Rows are points. The ring and each string are closed loops that go straight from each point to the next, and from the last back to the first. Before rounding, they use only three directions, however many columns there are. How many times does the string pass through the ring? Passing back the other way cancels.
In the rows, 128 means zero.

Ring (7 x 4):
[[149 136 141 155]
 [151 177 134 127]
 [135 190 127  97]
 [112 155 126  79]
 [110 123 129  87]
 [121  84 139 127]
 [137  99 144 157]]
String (28 x 4):
[[ 89 128 132 102]
 [114 126 134 110]
 [142 118 131  96]
 [128 120 134 112]
 [138  87 134 103]
 [138  88 136 114]
 [154  99 134 109]
 [131  61 145 153]
 [104  70 153 191]
 [120 104 145 164]
 [139 121 138 134]
 [163 117 137 130]
 [160 122 144 169]
 [154 141 144 171]
 [170 154 139 153]
 [158 180 140 162]
 [136 175 137 144]
 [136 165 134 126]
 [152 160 130 106]
 [162 184 126  92]
 [127 233 125  96]
 [111 209 127 100]
 [112 166 132 113]
 [106 177 129  99]
 [119 154 130 102]
 [137 147 126  81]
 [126 144 123  61]
 [ 80 138 127  76]]
Times through: 4
String:
[[166 192 134 133]
 [151 181 139 154]
 [135 162 142 163]
 [135 140 137 134]
 [157 129 135 124]
 [164 105 143 160]
 [128  89 152 194]
 [108  87 152 191]
 [116 116 141 146]
 [141 108 137 124]
 [147 119 133 111]
 [145  76 139 128]
 [129  62 144 146]
 [ 99  72 149 171]
 [114  98 143 152]
 [142 126 134 115]
 [158 109 135 119]
 [145  90 147 173]
 [155 104 147 175]
 [164 123 142 160]
 [146 150 147 186]
 [136 164 143 167]
 [133 147 135 127]
 [158 146 131 107]
 [166 168 130 109]
 [163 205 130 117]
 [133 203 134 132]
 [128 177 135 129]
 [143 145 132 111]
 [160 163 131 110]]
Times through: 5

Ring:
[[150 136 121 141 120 117 150 121 132 102 152]
 [113 110 135 126 104 140 150 159 172 115 113]
 [ 96 101 144 112 102 154 143 175 182 123  87]
 [102 108 145 107 111 152 134 167 168 125  82]
 [126 123 141 112 128 136 123 144 140 124  95]
 [146 133 136 121 138 120 118 127 123 123 110]
 [178 151 124 139 149  96 120  98  96 114 148]
 [186 159 115 148 146  92 131  87  89 103 170]
 [179 156 114 148 138  98 140  92  98  98 173]]
String:
[[ 81  76 155 115  95 153 140 202 216 140  67]
 [ 86  95 142 114  90 160 157 182 196 117  92]
 [131 137 123 122 114 140 153 128 132  97 136]
 [133 126 131 127 119 128 141 137 143 113 124]
 [112  95 144 130 107 130 140 172 187 131 100]
 [105 102 136 129  96 143 158 168 186 115 114]
 [117 123 126 125 102 145 160 145 157 101 129]
 [136 136 125 125 119 133 146 127 131 103 133]
 [114 104 142 125 111 134 138 164 174 127 100]
 [ 76  72 157 114  92 155 141 208 223 142  62]
 [ 74  72 159 109  95 157 136 208 220 145  55]
 [ 92  90 153 111 106 149 132 186 193 138  69]
 [ 82  91 156  97 106 163 128 190 191 138  53]
 [122 138 133 101 124 152 133 132 124 107 103]
 [139 138 130 118 129 132 132 125 122 110 120]
 [131 118 141 122 127 126 124 146 148 128 102]
 [126 108 151 117 133 124 109 158 157 144  79]
 [130 110 148 121 133 121 112 154 154 141  87]
 [141 130 132 126 128 123 132 131 133 116 121]
 [136 122 138 124 128 123 126 140 142 125 109]
 [119 104 152 115 129 129 112 164 164 144  75]
 [118 126 143 100 129 147 119 145 135 124  82]
 [121 134 135 103 124 150 132 136 129 111 101]
 [119 132 133 107 119 150 138 139 135 108 106]
 [ 72  89 154  95  97 173 139 194 197 131  56]
 [ 83  84 154 110  99 155 138 195 204 137  67]]
Times through: 3

Ring (7 x 14):
[[ 99 127  85 135 160 143 134 129 114  78  77 104 133 110]
 [ 78 128  86 136 167 148 146 121  92  61  84  79 146 102]
 [ 92 121 100 140 150 138 146 115  91  80 120  80 144 107]
 [127 109 118 152 116 122 139 113 101 118 172  95 130 121]
 [158  99 126 168  89 113 130 118 115 147 201 112 113 137]
 [163 104 116 159  98 114 120 127 134 147 168 133 106 138]
 [135 118  98 140 133 128 122 131 134 115 110 130 117 123]]
String (25 x 14):
[[175 101 120 164  88 110 116 128 140 159 179 140 100 143]
 [158  97 109 193  86 126 127 131 116 135 177 108 101 148]
 [137 113 106 148 122 125 127 126 124 120 136 120 119 125]
 [144 119 108 122 133 117 118 126 144 130 120 145 119 119]
 [137 121  95 130 140 126 117 134 145 117  94 143 116 121]
 [103 121  78 158 149 150 133 136 111  76  78  97 124 120]
 [104 120  88 153 145 144 137 128 106  83  99  94 129 117]
 [ 72 128  70 152 171 162 144 132  92  45  55  74 139 107]
 [ 76 134  74 127 181 153 139 129 105  54  47  92 143 100]
 [118 125 100 117 152 127 127 124 129 105  99 126 131 109]
 [115 122 100 128 146 130 131 123 119 101 109 114 132 112]
 [106 128  97 114 160 131 132 121 121  93  92 116 138 104]
 [ 57 128  83 144 173 157 158 117  70  40  85  51 156  97]
 [ 57 120  86 168 157 160 165 114  52  39 114  30 155 105]
 [104 116 102 151 137 137 143 118  94  89 133  83 136 115]
 [127 120 110 123 138 120 128 119 125 117 129 123 130 113]
 [119 116 116 133 131 121 138 111 106 113 155 102 137 113]
 [117 104 118 172 109 128 149 110  80 107 190  69 134 124]
 [139 102 127 163  99 116 140 110  98 132 202  94 126 128]
 [147 114 119 128 121 111 123 119 133 138 153 135 122 121]
 [135 111 112 147 119 122 130 120 117 122 152 113 123 124]
 [152  95 123 186  83 119 136 118 101 138 210  94 113 141]
 [178  85 134 202  56 110 131 119 107 164 245 104 100 155]
 [172 108 125 134 104 103 114 123 149 162 169 154 109 131]
 [172 106 123 143 100 106 115 125 146 160 170 150 107 135]]
Times through: 1

Ring, 9 rows:
[[ 99 133 163 129 102 155 173  84 157 113 117  80 119 131]
 [ 88 137 148 127 109 152 174  93 171 123 114  78 131 129]
 [ 92 134 135 124 121 147 164 108 171 130 115  88 137 130]
 [103 126 126 113 145 141 144 136 160 135 115 106 140 134]
 [132 111 120 106 167 131 114 163 131 133 122 138 133 140]
 [163 104 108 121 161 116  97 169 102 129 136 173 127 144]
 [179 104 104 139 143 108  96 159  88 125 146 188 121 145]
 [169 111 120 146 122 117 115 132  96 117 144 169 116 142]
 [133 122 149 137 107 139 148 102 126 111 130 120 113 136]]
String (30 x 14):
[[134 120 170 131 105 147 150  94 119 102 128 111 102 137]
 [132 117 159 121 125 144 140 114 123 110 125 116 110 138]
 [130 117 145 119 133 140 136 125 129 118 124 121 119 138]
 [167 113 103 150 125 111 113 139 102 125 145 175 125 141]
 [199 103  82 159 133  92  87 161  75 128 159 217 124 146]
 [211  92  81 143 160  90  65 188  61 129 157 231 122 151]
 [153 102 130 102 172 129  99 169 106 124 126 154 121 145]
 [133 114 133 112 151 135 123 145 127 125 123 131 125 139]
 [150 113 106 130 145 119 113 153 118 131 134 159 132 140]
 [159 110  89 132 155 109 100 169 112 138 138 177 138 142]
 [128 106 120  86 192 134 103 184 133 137 115 136 137 142]
 [118 108 129  78 195 141 109 182 141 137 109 122 137 141]
 [147 112  96 124 158 116 107 167 122 138 133 163 139 141]
 [141 116 112 130 140 123 122 144 126 130 132 148 132 139]
 [128 114 131 108 156 136 124 149 133 128 121 127 128 139]
 [125 108 143  86 179 144 115 165 131 126 113 121 125 141]
 [167  96 108 101 190 117  79 195  97 132 131 179 128 148]
 [190 102  78 147 150  94  83 175  84 134 152 212 131 146]
 [176 110  87 154 131 101 102 152  97 131 150 192 130 142]
 [157 114 110 141 131 117 117 141 110 126 140 163 126 140]
 [186 110  88 163 120  98 102 145  88 127 155 200 125 143]
 [186 107 114 157 115 108 107 133  80 115 153 188 112 144]
 [149 114 155 133 115 137 134 111 107 106 133 133 105 140]
 [127 120 164 124 116 148 148 103 127 108 124 107 109 137]
 [124 125 176 133  96 152 162  81 128 100 125  98 102 135]
 [133 126 148 147  95 138 154  91 127 110 133 119 113 135]
 [138 123 128 146 108 129 142 111 126 119 135 135 122 136]
 [126 122 138 128 124 137 142 118 134 120 126 120 123 136]
 [104 125 179 111 119 161 163  95 147 107 113  79 110 134]
 [117 125 185 126  98 158 166  79 133  98 121  87 100 135]]
Times through: 0
String, 28 rows:
[[104 137 137 147  93 142 172  86 159 122 125  96 129 129]
 [130 125 121 143 114 129 142 116 135 125 132 131 129 135]
 [115 125 145 123 124 144 150 113 144 120 121 106 124 135]
 [ 71 135 205 102 107 181 192  69 174 102  99  34 108 129]
 [100 132 186 128  91 163 180  68 150 101 116  69 106 131]
 [148 123 135 156  94 127 144  98 115 112 141 140 113 137]
 [174 116 112 165 101 110 122 118  95 117 152 176 116 141]
 [146 118 116 140 125 122 127 131 120 125 136 149 127 138]
 [154 111 132 128 135 127 118 137 107 118 134 150 116 142]
 [187  99 113 134 147 110  90 161  78 119 146 192 114 147]
 [207  97  82 150 149  91  74 177  66 128 158 225 123 149]
 [188 103  85 148 144  97  87 168  84 131 152 206 128 146]
 [166 110  99 141 139 110 105 154 103 130 143 178 129 142]
 [182 105  87 144 146 100  91 168  90 132 149 200 130 145]
 [152 114 111 136 136 119 117 144 115 128 137 159 128 140]
 [152 108 126 118 152 126 110 153 109 123 131 153 121 143]
 [192  97 103 132 157 105  81 174  75 124 148 202 118 148]
 [205  99  87 155 138  93  81 165  67 125 159 220 120 148]
 [202 104  86 167 122  92  91 151  72 124 161 217 121 146]
 [187 107 115 157 114 108 107 132  80 114 153 188 111 144]
 [147 116 155 136 111 137 138 106 109 106 133 131 105 139]
 [137 124 155 145  94 139 153  90 121 106 133 120 108 136]
 [138 125 127 150 104 128 144 107 127 120 136 134 123 135]
 [119 125 142 129 119 141 149 111 141 119 124 111 123 135]
 [ 81 134 182 111 110 169 181  82 169 110 106  55 117 130]
 [ 64 141 190 112 100 177 198  66 185 110 101  34 118 126]
 [ 66 139 187 107 109 176 192  75 184 112 100  38 120 127]
 [ 66 144 177 121  95 170 198  66 187 114 105  42 123 125]]
Times through: 4

Ring, 8 rows:
[[ 76 149  89 140 154 127 115  88  82 128 143 122 149 118]
 [ 81 176  75 138 123 115 103  91 102 133 143 140 151 134]
 [118 174  92 135  91 117 107 116 128 132 130 161 142 141]
 [182 128 144 136  73 140 135 158 143 125 102 173 124 127]
 [192 101 165 132  94 147 146 165 148 116 105 168 115 122]
 [162  90 163 126 144 141 145 147 147 106 132 152 113 124]
 [126  96 145 126 172 137 138 123 128 106 147 135 121 121]
 [ 93 117 116 135 175 135 128 100  95 116 147 120 136 114]]
String:
[[109  88 143 126 199 137 140 112 117 103 157 121 122 116]
 [121  90 141 140 168 153 145 118  84 116 125 117 132  98]
 [120 119 125 137 144 139 132 117 104 120 130 134 134 115]
 [ 97 133 110 130 160 125 121 103 115 117 152 133 135 128]
 [ 63 141  91 133 184 122 114  80  92 119 163 116 144 123]
 [ 57 141  83 147 171 137 118  74  48 132 139 101 157 101]
 [ 82 142  91 151 141 142 122  90  52 136 120 113 155  99]
 [104 144 103 139 132 130 120 106  99 127 132 136 142 121]
 [ 81 167  83 132 141 112 105  92 116 125 156 140 144 139]
 [ 64 190  63 132 134 102  93  81 115 130 162 142 151 146]
 [102 159  97 130 129 115 110 106 129 123 149 149 138 140]
 [128 141 113 140 108 135 124 122 107 129 119 147 139 120]
 [132 158 103 145  81 134 119 124 102 137 106 153 145 121]
 [130 183  90 137  67 117 106 123 131 137 120 170 143 142]
 [132 186  93 128  74 106 102 126 161 129 137 181 136 158]
 [124 149 113 127 121 117 116 121 146 119 145 159 130 143]
 [158 128 133 139  92 141 133 142 121 126 106 157 131 119]
 [209 114 159 143  50 156 146 174 130 130  75 175 123 113]
 [230  97 178 143  46 163 156 189 136 126  66 178 116 108]
 [188 101 159 143  86 158 149 161 116 125  87 157 124 106]
 [152 119 139 132 116 137 134 139 134 118 123 155 124 125]
 [150 119 143 121 133 124 130 139 165 108 145 163 116 142]
 [185  82 178 120 135 140 149 163 172 100 131 165 103 131]
 [194  62 189 131 132 161 163 167 136 106 106 151 108 106]
 [153 100 149 135 131 147 143 139 119 116 118 144 124 113]
 [121 127 125 126 148 124 125 120 140 112 150 148 126 135]
 [109 114 131 118 182 119 126 113 150 102 170 141 120 139]]
Times through: 2
String (26 x 14):
[[ 69 127  96 147 173 142 125  83  50 129 134 101 152  97]
 [ 55 155  78 137 172 120 108  75  82 126 158 116 151 122]
 [ 72 161  84 131 156 113 106  87 111 123 161 133 145 136]
 [ 47 183  56 143 144 116  98  68  71 138 149 120 162 124]
 [ 70 180  66 144 123 120 102  83  80 139 137 131 158 125]
 [108 156  96 143 110 130 116 108  95 134 123 141 147 121]
 [107 154 102 128 131 116 112 110 134 121 150 151 135 141]
 [ 88 191  74 126 116  98  94  98 146 126 162 161 142 159]
 [106 206  70 131  77  99  91 108 147 135 143 174 146 160]
 [150 160 110 142  64 132 119 136 122 136 103 167 139 128]
 [161 129 132 144  81 147 135 143 108 132  95 155 134 113]
 [203 139 142 143  31 145 135 170 138 135  77 185 128 124]
 [198 131 149 135  54 139 135 169 155 126  95 184 121 131]
 [156 135 134 125 105 123 125 143 164 116 134 172 121 144]
 [139 127 129 133 120 134 129 130 127 120 127 151 129 126]
 [208  86 177 142  82 164 158 174 124 121  80 161 117 103]
 [224  68 198 132  96 161 164 187 154 109  91 170 103 112]
 [191  78 184 117 137 139 151 167 181  97 134 168  99 134]
 [189  66 187 128 138 155 159 164 146 103 116 153 106 113]
 [157  73 175 115 179 136 148 145 167  92 154 149 103 131]
 [123  93 151 112 197 122 135 123 166  93 176 143 109 141]
 [122  83 153 122 196 137 142 121 132  99 158 129 116 121]
 [129  95 143 136 158 148 143 124 100 115 127 127 128 106]
 [128 117 129 137 137 141 133 122 106 120 125 137 132 114]
 [127 118 127 139 134 142 133 122 101 122 122 135 134 112]
 [ 98 112 117 145 162 149 135 102  65 125 125 111 143  96]]
Times through: 0

Ring:
[[194 118 129 160 142 123 140 113 106  75  96 177 107 101]
 [192 119 129 164 140 123 138 113 110  80 103 174 113 104]
 [161 122 128 159 133 130 127 121 121 107 130 154 135 119]
 [122 126 126 144 128 140 116 133 128 137 156 129 159 134]
 [ 85 127 124 126 122 152 105 142 132 163 178 105 175 144]
 [ 65 123 122 111 116 159  97 146 133 177 188  89 178 146]
 [ 65 116 120 101 112 163  95 145 129 175 183  85 167 138]
 [ 94 112 121 107 119 156 106 137 120 150 158 104 147 125]
 [127 113 124 120 128 146 118 129 113 123 134 128 130 115]
 [173 116 127 144 140 131 135 118 105  87 103 163 112 103]]
String (27 x 14):
[[155 127 128 146 145 132 134 126 110  99 117 158 133 118]
 [208 128 131 167 158 117 154 113  98  56  79 196 106 101]
 [224 114 130 173 144 115 148 104 102  54  79 195  90  89]
 [210 105 127 167 127 122 133 104 112  75  99 175  93  90]
 [166 114 126 151 129 132 125 118 117 103 124 152 122 110]
 [159 129 129 153 144 130 134 125 113  99 120 161 136 120]
 [154 128 128 152 141 131 132 126 115 104 125 156 139 122]
 [138 115 125 141 123 140 116 125 123 126 144 133 138 120]
 [143 114 125 154 115 137 111 123 132 131 154 132 142 122]
 [128 125 126 154 123 138 113 130 134 139 162 130 161 135]
 [107 129 126 144 124 143 110 137 134 151 172 120 172 143]
 [ 97 119 123 130 115 150 102 136 134 159 176 106 165 137]
 [110 117 123 128 119 148 108 133 127 146 161 115 152 129]
 [114 133 127 134 139 142 122 137 120 131 147 132 161 136]
 [ 68 134 124 117 129 155 107 149 130 168 181 101 186 152]
 [ 15 119 118  88 100 176  77 158 144 219 225  50 200 159]
 [ 32 110 117  88  96 174  78 151 140 208 214  55 183 147]
 [ 14 109 116  76  93 180  72 155 141 220 221  42 187 150]
 [ 86 126 124 113 129 153 111 143 121 152 162 109 164 138]
 [122 122 125 130 131 144 118 132 119 129 144 129 146 126]
 [ 95 106 120 108 109 157  99 134 125 157 166  97 144 122]
 [ 89 101 119  97 107 162  97 135 121 158 163  92 138 118]
 [109 101 120 102 114 156 106 130 115 140 145 107 126 110]
 [129 107 122 122 119 147 112 126 117 128 140 123 127 112]
 [140 120 126 135 135 139 125 127 113 113 128 142 133 117]
 [168 127 129 145 152 129 142 123 102  83 100 169 121 111]
 [163 125 128 146 146 131 137 123 107  92 110 162 125 113]]
Times through: 1
